Rows are points. The ring and each string are closed loops that go straight from each point to the next, and from the last back to the first. Before rounding, they use only three directions, however many columns there are. How many times does the string pass through the ring? Passing back the other way cancels.

Ring:
[[ 15  15   3]
 [ -7  21  10]
 [-22   2  -9]
 [-11 -19 -24]
 [ 20 -32 -39]
 [ 39 -12 -31]]
String:
[[ 27 -15 -46]
 [ 42 -29 -61]
 [ 51 -38 -57]
 [ 44 -38 -27]
 [ 40 -29 -18]
 [ 52 -23 -21]
 [ 23 -12  -2]
 [ 27  -6  -3]
 [ 35   1   5]
 [ 39  13 -17]
 [ 32  13 -38]
 [ 22   5 -30]
 [ 15   0 -27]
 [ 39   4 -34]
 [ 56  -5 -37]
 [ 53 -20 -28]
 [ 36 -27 -16]
 [ 41 -32 -32]
 [ 22 -25 -18]
 [ 18 -16 -25]]
Times through: 1

Ring (9 x 6):
[[ 11  18  29 -13  47  -9]
 [ -6  27   9  13  26 -13]
 [-37  24 -11  45  -8  -2]
 [-51  10 -13  48 -21  11]
 [-49  -3  -8  37 -19  19]
 [-29 -20  16   2   5  27]
 [-14 -22  33 -17  23  27]
 [  7 -14  51 -35  47  21]
 [ 17   3  47 -32  56   5]]
String, 23 rows:
[[ -1  42   2  20  30 -26]
 [-24  45  14  41  10  -3]
 [-31  28  18  36   4  11]
 [-20   8   6  14  12   2]
 [-21   7 -11  18   7  -7]
 [-33  10  14  26   2  16]
 [-19   2   3  10  12   2]
 [-45  -1 -23  37 -18   5]
 [-62 -10 -22  47 -34  21]
 [-39 -16 -16  21 -11  11]
 [-22  -6   7   7  10  10]
 [-23  -7  19   5  12  19]
 [-11 -12   1  -7  19   0]
 [ -8 -30  34 -29  29  27]
 [ -3 -28  76 -39  43  49]
 [ -6  -9  63 -22  38  35]
 [ -5  -3  49 -16  36  24]
 [ 24  -5  90 -52  72  30]
 [ 37   1  68 -58  80   5]
 [ 27  12  60 -38  68   3]
 [  3  17  50 -10  44  11]
 [  2  24  44  -3  41   5]
 [ 10  37  22   3  44 -19]]
Times through: 1

Ring (7 x 11):
[[ 54  -5  37  22  57   4  -7  -8 -11 -42 -26]
 [ 32   8  40  46  44 -28  -7  -5   1 -33  25]
 [-10   6  19  52   8 -41  -1  -5   1 -14  45]
 [-42 -16 -16  29 -30 -16  10  -9 -18   3   6]
 [-36 -40 -13   5 -47   6  19  -1 -44   7 -22]
 [  3 -53  12 -11 -30  23  20   7 -60  -5 -46]
 [ 47 -29  28  -1  31  25   3  -3 -35 -33 -55]]
String, 13 rows:
[[-52 -14 -48  17 -24   5   7 -24 -10   2 -34]
 [-69   3 -53  38 -24 -18   3 -27   8   5  -2]
 [-33 -15  29  50 -39 -52  14  12 -24   5  73]
 [ -9 -18  41  42 -22 -41  12  13 -28  -4  56]
 [  2  -8  14  32  11 -15   2  -7 -12 -18   5]
 [  2  19  -4  45  44 -19 -12 -24  19 -28   0]
 [-10  21   7  59  28 -41  -9 -17  19 -20  39]
 [-36   8  15  64 -15 -59   3  -2   2  -2  76]
 [-64   5 -27  52 -29 -40   5 -16   6   7  39]
 [-50 -32  10  32 -65 -35  22  11 -39  16  46]
 [-14 -35  29  23 -37 -21  18  13 -44   1  26]
 [-19 -22 -12  14 -13   4   8 -10 -24  -7 -27]
 [-37 -18 -44   9 -14  16   6 -24 -15  -4 -52]]
Times through: 2

Ring (9 x 14):
[[ 49  17  29   6  53  26  -7 -18  15 -28  31   2  -7  21]
 [ 50  61  50  -1  38   6 -30 -39  18 -17  27  13 -27  30]
 [ 27  79  37  -1  13  -5 -35 -37   9   0  13  12 -33  28]
 [-11  70   8   0 -10 -13 -25 -19  -6  17  -1   0 -25  16]
 [-47  30 -17  -3 -18 -16  -2   6 -21  23  -5 -18  -7  -1]
 [-65 -26 -36  -5  -8  -9  25  31 -29  17   1 -36  17 -16]
 [-57 -51 -44   0   7   6  37  41 -27   6   7 -40  28 -19]
 [-18 -46 -38  12  30  29  33  33 -14 -11  14 -31  26  -9]
 [ 21 -19 -10  14  46  35  16  10   2 -22  23 -15  13   7]]
String:
[[ -82   11  -59    4  -37  -13   14   31  -36   37  -21  -33    6  -15]
 [ -65    7  -67   15  -26    5   18   33  -31   28  -20  -31   10  -12]
 [ -67  -15  -70   14  -18    9   28   41  -32   23  -15  -37   19  -16]
 [ -29   -5  -32    8    6   11   15   20  -16    6    3  -24   10   -4]
 [ -30  -45    0  -13   27   -2   25   20  -14   -8   26  -30   19  -10]
 [ -46  -87  -19  -12   33    6   46   41  -21  -12   28  -44   38  -22]
 [ -48  -84  -59   10   25   28   54   55  -26   -7   12  -47   44  -23]
 [ -42 -101  -29   -7   40   16   54   48  -21  -17   29  -47   45  -24]
 [ -28  -76   12  -21   43   -2   35   24  -13  -19   39  -35   29  -14]
 [ -16  -27    9  -11   29    0   15   10   -8  -10   26  -22   11   -3]
 [ -27    8  -55   23   -1   24   15   25  -17   10   -9  -22    9   -2]
 [ -17   -8   -2   -3   19    3   10    8   -9   -3   16  -19    6    0]
 [ -45  -44    2  -20   18  -14   24   20  -19   -1   23  -33   18  -13]
 [ -82  -48  -20  -22   -7  -26   31   34  -33   16   10  -43   22  -24]
 [-101   -3  -55   -6  -43  -26   20   36  -42   41  -19  -39   11  -22]
 [ -60   51  -68   21  -42    1    0   20  -29   40  -32  -21   -7   -3]
 [ -28   30  -24    7   -7    1   -1    6  -15   15   -4  -15   -5    3]
 [ -22   13    0   -5    7   -6    1    2  -11    6   10  -16   -3    2]
 [ -46   -1   14  -23    0  -29    4    3  -17   11   15  -22   -1   -5]
 [ -73   -7   -1  -25  -16  -38   10   13  -28   23    7  -30    3  -13]]
Times through: 2

Ring:
[[  6   4  -5   6 -12   7 -14   9   3  -2  18  14  10 -14]
 [ 19  25 -40   6  10  11  -6  47 -10   1 -23  13  -5  -6]
 [  9  27 -58  13  23   0  -1  64 -25   0 -69  12 -10   9]
 [-16   8 -43  19  19 -15  -3  39 -29  -5 -78  10  -4  15]
 [-19   0 -25  12  13 -10  -6  15 -22  -7 -50   7  -3   7]
 [ -9  -5   5  -8   1  12 -11 -19  -2  -5  21   3  -4 -17]
 [ -7 -13  27 -10 -16  16 -16 -39  11  -5  60   6   7 -27]
 [ -9 -16  29   0 -25   7 -19 -35  13  -6  57  10  18 -24]]
String (15 x 14):
[[  8   3   3  -7  -8  18 -13  -7   7  -2  39   9   2 -23]
 [-17 -15  11  15 -20  -9 -17 -13   0  -7  11  13  21  -8]
 [-23 -26  28  21 -36 -16 -22 -28   7  -9  28  17  34 -10]
 [ -8 -22  41   5 -41   4 -24 -42  21  -6  77  14  30 -28]
 [ 15  10  -3 -13  -1  26 -11  -1   6   0  40   7  -5 -25]
 [ -8  -4  -2   5  -5   2 -12  -4  -4  -5   5   9   6 -10]
 [-21 -20  23   0 -15   1 -16 -37   3  -8  31   6  11 -16]
 [-14  -9   9 -12   4  13 -10 -29  -4  -6  21   1  -7 -17]
 [ -3   8 -19  -8  17  14  -5   6 -12  -3 -11   3 -15  -9]
 [  6  13 -23  -5  12  15  -6  17  -9  -1  -7   6 -11 -11]
 [ -9   1 -15   5   5   1  -8   8 -11  -5 -17   8  -1  -4]
 [  1   8 -14 -12  14  19  -6   1  -8  -3   4   2 -15 -14]
 [ -6  -7  16 -19   0  22 -11 -35   5  -5  47   0  -8 -26]
 [-18 -27  47 -11 -26  12 -20 -65  16  -8  79   4  14 -30]
 [  6  -9  35 -19 -22  29 -18 -45  22  -3  94   6   7 -39]]
Times through: 2
String, 27 rows:
[[  -8    6  -21   -5   19    9   -4    7  -16   -4  -22    2  -15   -5]
 [ -43  -15  -21   27    9  -31   -7    8  -31  -12  -81    9    7   21]
 [ -32  -11  -21   27    3  -27   -9   14  -25   -9  -66   12   11   16]
 [   1   12  -30    4   13    5   -6   26  -15   -2  -29    9   -7   -2]
 [ -28   -6  -26   29    3  -27   -8   24  -25   -8  -70   13   12   17]
 [ -19   12  -62   35   22  -30   -1   65  -40   -6 -121   14    0   30]
 [   8   36  -83   19   39   -7    4   89  -38    0 -113   12  -18   21]
 [  19   33  -57    1   28   14    0   59  -20    2  -48    9  -20   -1]
 [  14   28  -53    4   25    9   -1   55  -21    1  -51    9  -16    1]
 [  11   38  -84   16   41   -3    5   90  -38    1 -110   11  -21   19]
 [ -25    6  -55   36   19  -33   -3   56  -39   -7 -118   14    4   30]
 [ -31   -5  -33   32    7  -31   -7   30  -30   -9  -86   13   10   22]
 [  -1   10  -26    4   11    4   -6   22  -13   -3  -25    8   -5   -3]
 [ -11    2  -21   10    7   -5   -8   15  -16   -5  -33    9    0    1]
 [ -24   -8  -12   15    2  -13  -10    3  -17   -8  -35    9    6    5]
 [   1    7  -16   -2    7   10   -8   10   -8   -3   -4    7   -6  -10]
 [   5    8   -6  -19   12   26   -7   -8   -2   -2   25    1  -16  -22]
 [  -4   -8   23  -26   -1   30  -12  -46    9   -5   65   -2  -11  -32]
 [   2   -8   31  -30   -6   36  -14  -52   16   -4   87   -2   -9  -39]
 [   9    1   17  -25   -3   34  -12  -32   13   -2   70    1   -9  -35]
 [   6   -4   25  -25   -8   33  -14  -40   16   -3   80    1   -6  -37]
 [  15    5   14  -28   -2   39  -12  -28   14   -1   76    1  -12  -38]
 [  -1    1   -2   -4   -1   12  -11   -5   -1   -3   18    7   -1  -16]
 [ -20  -16   13    6  -13   -4  -15  -23   -2   -8   13    9   12  -10]
 [ -18  -19   28  -10  -12   11  -15  -46    6   -8   47    3    4  -22]
 [  13   11    0  -31   13   40   -7  -18    5    0   51   -2  -23  -32]
 [   3    8  -13  -11   12   19   -7    2   -6   -2    8    3  -13  -15]]
Times through: 0

Ring (9 x 14):
[[ 10 -25 -29   1  19   9   5 -35  -9 -14 -10   1 -25   6]
 [ 21 -48 -41   3  10  16   7 -65 -15   4  -6  24 -44  -8]
 [ 27 -62 -42   4  -2  16   4 -76 -14  23  -6  41 -50 -33]
 [ 19 -57 -29   2  -9   7   3 -65  -3  29 -13  36 -38 -53]
 [  5 -38 -11   0  -6  -5   3 -41   9  20 -21  13 -18 -55]
 [-14  -2  14  -5   2 -18  -2  10  22  -2 -30 -20  15 -49]
 [-17  15  21  -7   6 -19  -7  38  23 -14 -32 -28  28 -43]
 [-14  19  17  -7  10 -15  -9  46  18 -21 -29 -28  28 -33]
 [ -4   6  -2  -4  18  -4  -3  19   4 -26 -20 -20   8  -7]]
String (23 x 14):
[[ -1   6  11  -7  -2  -8 -16  44  12  -4 -27  -1  20 -56]
 [-18  34  35 -11   1 -22 -19  85  26 -17 -37 -27  49 -61]
 [-26  24  28  -7  12 -26  -2  42  29 -23 -35 -46  36 -33]
 [-29  16  25  -5  13 -28   5  19  31 -19 -34 -50  28 -30]
 [-18  -1  23  -6  -5 -25  -3  15  30   7 -35 -20  22 -68]
 [  7 -26  -3  -3 -12  -4  -8  -7   9  21 -23  20  -5 -71]
 [  3 -27 -12  -1   4  -3   3 -30   6   4 -19   2 -14 -33]
 [ 12 -60 -29   4  -5   2  11 -82   1  28 -14  24 -41 -45]
 [ 40 -88 -46   4 -27  19  -3 -91 -14  60  -7  79 -61 -85]
 [ 32 -67 -37   2 -16  16  -4 -65 -12  40  -9  59 -46 -66]
 [ 14 -37 -21   0  -3   5  -2 -33  -2  14 -15  24 -23 -44]
 [ 31 -63 -35   2 -16  15  -6 -57 -11  38 -10  58 -43 -66]
 [ 33 -80 -45   5 -16  17   2 -92 -13  46  -7  62 -59 -62]
 [  6 -48 -27   4   6   1  14 -76   2  12 -14   7 -36 -22]
 [  2 -30 -15   0   6  -3   7 -40   5   4 -18   0 -18 -28]
 [  9 -31  -8  -2 -10  -2  -6 -16   6  20 -21  22 -11 -65]
 [ -5 -17  11  -5 -14 -16  -7   4  21  20 -30   5   9 -81]
 [  2 -16  -3  -3   0  -5  -5  -3   8   4 -22   4  -2 -46]
 [-19   3   9  -3  16 -18   7   0  20 -19 -27 -37  12 -17]
 [-25  29  30  -9  11 -25  -7  56  28 -24 -35 -44  41 -38]
 [-15  35  35 -12  -1 -20 -23  93  24 -16 -36 -22  51 -65]
 [  1  -2   4  -6   0  -6 -11  25   9  -3 -24   0  11 -48]
 [ -5  -9  -4  -2  12  -7   2  -8   9 -11 -21 -15  -1 -20]]
Times through: 1

Ring (9 x 14):
[[-62 -38   7 -40  22 -11  24  38 -30 -18   7  13   1 -45]
 [-61 -12   3 -29   8   4  27   5 -19 -15 -14  15   6 -32]
 [-45  14  -3  -5  -3  12  21 -23   0 -12 -31   9   6 -10]
 [-20  41 -16  29   4  18   7 -50  19  -6 -48 -10  11  19]
 [ -2  50 -24  51  15  16  -6 -55  28  -3 -52 -26  12  36]
 [ 14  34 -16  52   4   0  -8 -28  36  -5 -34 -23  -4  37]
 [ 13  14  -5  37 -10 -12  -1  -2  35 -10 -16 -11 -18  25]
 [-11 -21   8   0 -11 -24  12  36  13 -16   7   7 -24  -8]
 [-40 -38   9 -26   8 -20  19  46 -13 -18  13  11 -12 -32]]
String (27 x 14):
[[-28   2   4  -2 -15  -3  20  -1  10 -14 -16  12 -10  -7]
 [-35  11  13 -10 -50   4  34 -16  19 -16 -24  33 -18  -8]
 [-23  33   6  10 -53  11  28 -40  32 -13 -39  26 -15  10]
 [-14  28  -1  20 -28   6  16 -30  28 -11 -34   8 -10  15]
 [-24  25 -17  23  25  11   2 -31   7  -6 -37 -17  14  10]
 [-21  49 -40  48  69  27 -16 -63   1   2 -59 -49  41  27]
 [  5  74 -46  78  58  30 -25 -84  25   5 -72 -58  37  54]
 [ 25  68 -28  79   5  15 -15 -69  51   0 -60 -35   6  61]
 [ 15  32   1  40 -46  -5   9 -24  51 -11 -29   5 -26  33]
 [-11  17  -7  22  -2   0   7 -15  20 -10 -25  -6  -5  12]
 [ -8  39 -30  47  45  14 -12 -44  13  -2 -46 -38  23  28]
 [  7  67 -41  74  48  24 -22 -74  28   3 -65 -52  29  52]
 [ 11  60 -22  62  -3  16  -6 -64  43  -2 -56 -23   4  47]
 [ -2  31  -3  30 -30   3  11 -30  36 -10 -34   4 -14  23]
 [-21  17  -7  15   1   4  10 -18  13 -10 -28  -3   0   6]
 [-41  30 -25  17  47  22   2 -44  -8  -4 -46 -23  31   3]
 [-53  29 -10  -2   7  25  21 -47  -4  -9 -46   5  19  -7]
 [-55   4  11 -25 -31   8  36 -13   0 -16 -24  32  -7 -23]
 [-37  -7  15 -19 -38  -6  32   7  10 -18 -10  31 -20 -18]
 [-37   0  -7  -1  20   1  11  -2  -5 -11 -19  -4   6 -10]
 [-72 -22  -8 -32  53   5  17  12 -41 -13 -11  -4  24 -41]
 [-46  -7  -9  -9  35   2  11   3 -17 -11 -16  -7  14 -19]
 [-26  -5   8  -5 -20  -8  21   9  11 -15  -9  15 -16  -9]
 [-61 -36  16 -45  -9 -11  34  36 -19 -20   7  29 -11 -45]
 [-89 -44   6 -61  36  -3  32  36 -50 -18   5  17  14 -63]
 [-93 -34  -3 -54  56   7  26  20 -56 -15  -6   5  28 -60]
 [-59  -7  -9 -18  38   7  15  -1 -25 -11 -19  -4  19 -26]]
Times through: 2
String, 27 rows:
[[  6 -13  18   8 -51 -28  18  32  36 -18   7  21 -43   5]
 [  3 -39  25  -8 -46 -42  20  65  26 -22  28  25 -51 -10]
 [-36 -37  -2 -16  39 -20   7  46 -20 -15  12  -9   0 -28]
 [-37 -12  -7  -5  34  -5   8  13 -13 -12  -9 -10   8 -16]
 [-27 -23  14 -16 -22 -18  23  31   7 -18   5  20 -23 -19]
 [-31 -24  16 -20 -25 -18  26  32   5 -19   5  24 -23 -22]
 [-50 -20  -2 -20  29  -5  15  19 -20 -14  -5   0   7 -28]
 [-94 -48  -6 -57  77   0  20  38 -66 -15   4  -4  31 -66]
 [-87 -37  -4 -50  58   2  23  27 -54 -15  -2   2  25 -57]
 [-53  -9  -6 -16  32   3  15   4 -20 -12 -15  -2  14 -25]
 [-31  -4   9  -9 -25  -6  25   6  10 -16 -11  20 -16 -12]
 [-26   2   2   1 -12  -3  17  -1  11 -13 -16   9  -9  -5]
 [-50   7 -17  -2  46  13   8 -17 -19  -8 -29 -15  25 -14]
 [-57  20 -16  -2  35  23  14 -38 -16  -7 -42  -8  28 -12]
 [-38  17 -15   9  29  12   7 -25  -4  -8 -33 -12  17  -2]
 [-18  14   1  11 -21   0  16 -14  21 -12 -24   9 -11   6]
 [ -8  57 -13  41 -22  22   9 -67  37  -5 -58  -3   2  33]
 [ -8  71 -33  60  23  32  -8 -86  28   1 -71 -32  26  43]
 [-23  46 -38  45  67  26 -14 -59   0   1 -56 -46  40  24]
 [  8  71 -39  74  38  26 -19 -79  32   3 -68 -47  27  53]
 [ 26  60 -19  70 -16   9  -8 -57  55  -3 -51 -22  -7  56]
 [ -4  17   0  23 -22  -5  10 -11  30 -11 -22   3 -16  15]
 [-13  21 -19  31  32   5  -5 -22  10  -6 -31 -26  12  15]
 [ 11  35 -31  60  47   4 -21 -31  22  -1 -38 -47  15  38]
 [ 29  26 -16  59   8 -11 -15 -12  41  -6 -23 -30 -11  42]
 [ -9   8 -16  27  34  -5  -6  -3   8  -7 -19 -26   6  11]
 [-16   2  -4  12   5  -7   7   3  11 -11 -14  -5  -6   2]]
Times through: 1

Ring (8 x 14):
[[ -5  13 -16 -19 -19  10  -4  22 -26 -22  20  17 -34   9]
 [-10  -9  -5 -10 -24   4   1   3 -14 -13  22  17  -4  56]
 [-14 -20  -2  -4 -30  -8   8  -6  30  22  15  14  17  63]
 [-14 -25   0   0 -29 -14   9 -10  57  43  11   6  29  49]
 [ -3 -34  10   5 -10 -13   0 -18  56  41  16 -18  46   0]
 [  5 -31  12   4   3  -6  -9 -15  31  21  22 -29  40 -32]
 [  6  -9   0  -7   2   2 -12   4   6   2  21 -18   6 -49]
 [ -1  15 -17 -19 -14   8  -6  25 -14 -12  17   9 -34 -23]]
String:
[[ -4 -16   2  -5 -12   3  -5  -3  -7  -8  24   0  10  22]
 [ -1 -14   4  -8  -6  17 -11  -2 -67 -55  35   6  -4  43]
 [ -8  24 -23 -26 -26  18  -4  32 -58 -47  22  33 -57  34]
 [-12  29 -30 -25 -37   2   6  37  14  10   7  32 -52   9]
 [ -4  -4  -7 -10 -15   2  -3   8   2  -1  19   4  -6   4]
 [  5  -3  -1 -12   0  16 -15   8 -53 -44  30  -4 -14 -11]
 [ -3  32 -27 -27 -21  13  -5  40 -28 -24  16  22 -61 -20]
 [ -8  26 -27 -24 -29   5   1  35   1   0  11  24 -49  -6]
 [ -5  -2  -9 -11 -19   0  -1  10  10   6  16   7  -7   6]
 [  0  -9   0  -9  -6  11 -10   3 -37 -32  28   0  -5  11]
 [ -1  -6  -1 -12  -8  18 -11   5 -69 -56  33  10 -16  36]
 [-11   1 -11 -15 -27  11   0  12 -39 -32  24  27 -24  65]
 [-16   0 -14 -13 -36  -1   8  12  11   7  14  27 -14  61]
 [-17 -24   0  -4 -34  -3   8 -10   4   1  20  23  17 103]
 [ -4 -39  15   4  -8   0  -4 -23  -6  -8  29  -8  40  51]
 [ -4 -19   2  -4 -14  -2  -2  -5  13   8  20  -2  16  17]
 [-15  -6 -12  -8 -36 -15  12   7  67  52   5  16   5  33]
 [-22 -22  -8   0 -47 -29  22  -7 119  93  -3  15  34  59]
 [-11 -39   9   6 -23 -18   8 -22  71  54  13  -6  52  44]
 [ -1 -30  11   1  -5  -1  -6 -15   5   1  25 -12  32  15]
 [-11 -12  -6  -6 -27 -11   7   1  50  37  10   7  12  25]
 [-23 -10 -15  -7 -50 -23  21   4  99  77  -2  25  13  62]
 [-20 -25  -3  -1 -41 -16  16 -10  62  48   9  19  28  86]
 [ -8 -30   8   0 -17  -1   0 -15   1  -2  24   2  28  58]
 [ -5 -17   1  -5 -14   1  -3  -3   2   0  22   0  12  22]]
Times through: 0
String, 29 rows:
[[-17 -27  -2   3 -36 -29  17 -11 121  94  -1   1  44  30]
 [-11 -15  -5  -4 -28 -13   7  -1  58  44   9   6  17  25]
 [-13 -12  -8  -6 -31 -13   9   2  58  44   8  10  12  31]
 [-20  -9 -13  -7 -45 -20  18   4  85  66   1  21  11  53]
 [-20 -23  -5  -1 -42 -20  17  -8  78  60   6  17  28  73]
 [-22  -8 -15  -8 -47 -20  19   5  85  66   0  25   9  60]
 [-10 -11  -6  -7 -25  -8   5   2  38  28  12   7   8  25]
 [-15  -7 -11  -8 -35 -14  11   6  63  48   6  15   6  33]
 [-18 -17  -8  -3 -40 -22  16  -2  91  70   2  13  23  45]
 [-13 -37   6   6 -27 -23  11 -20  93  71   8  -5  53  38]
 [ -1 -45  18   9  -3  -9  -4 -27  34  24  23 -24  57  11]
 [  4 -49  24  11   7  -7 -10 -32  25  16  27 -34  64  -7]
 [ 11 -55  30  14  19  -5 -16 -37  19  11  31 -48  73 -32]
 [  5 -31  13   3   5  -1 -11 -15   8   3  26 -25  35 -21]
 [ -1 -13   0  -5  -9  -2  -5   0  20  13  18  -8  12 -13]
 [  4 -23   9  -2   2   3 -11  -9  -7  -9  27 -18  22 -16]
 [ 12 -25  14  -1  17  10 -20 -10 -29 -27  33 -31  23 -45]
 [  7   9 -10 -15   1   6 -13  20  -2  -4  18 -13 -20 -73]
 [  1  21 -21 -20 -14   3  -6  31  16  11  11   3 -36 -58]
 [  5  27 -22 -23  -8   7 -10  36   0  -2  13   0 -46 -78]
 [ 11  -2   0 -11  11  13 -19  10 -34 -30  28 -20  -9 -63]
 [  8 -18   8  -4   8   9 -16  -5 -26 -23  30 -20  13 -29]
 [ -3 -10  -3  -7 -13  -1  -4   3  12   7  19  -2   5  -1]
 [  1   4 -11 -12 -10  -3  -5  16  31  22  12  -7 -10 -50]
 [  8 -14   3  -4   5  -2 -12   1  24  16  19 -26  16 -65]
 [ 18 -50  30  12  30   3 -24 -32  -7 -10  36 -55  63 -63]
 [  7 -38  19   6   9   0 -13 -22   5   0  29 -31  46 -19]
 [  8 -52  27  12  14  -2 -14 -34   7   1  32 -39  65 -13]
 [ -1 -51  21  13  -3 -17  -2 -33  64  47  19 -31  72   1]]
Times through: 1
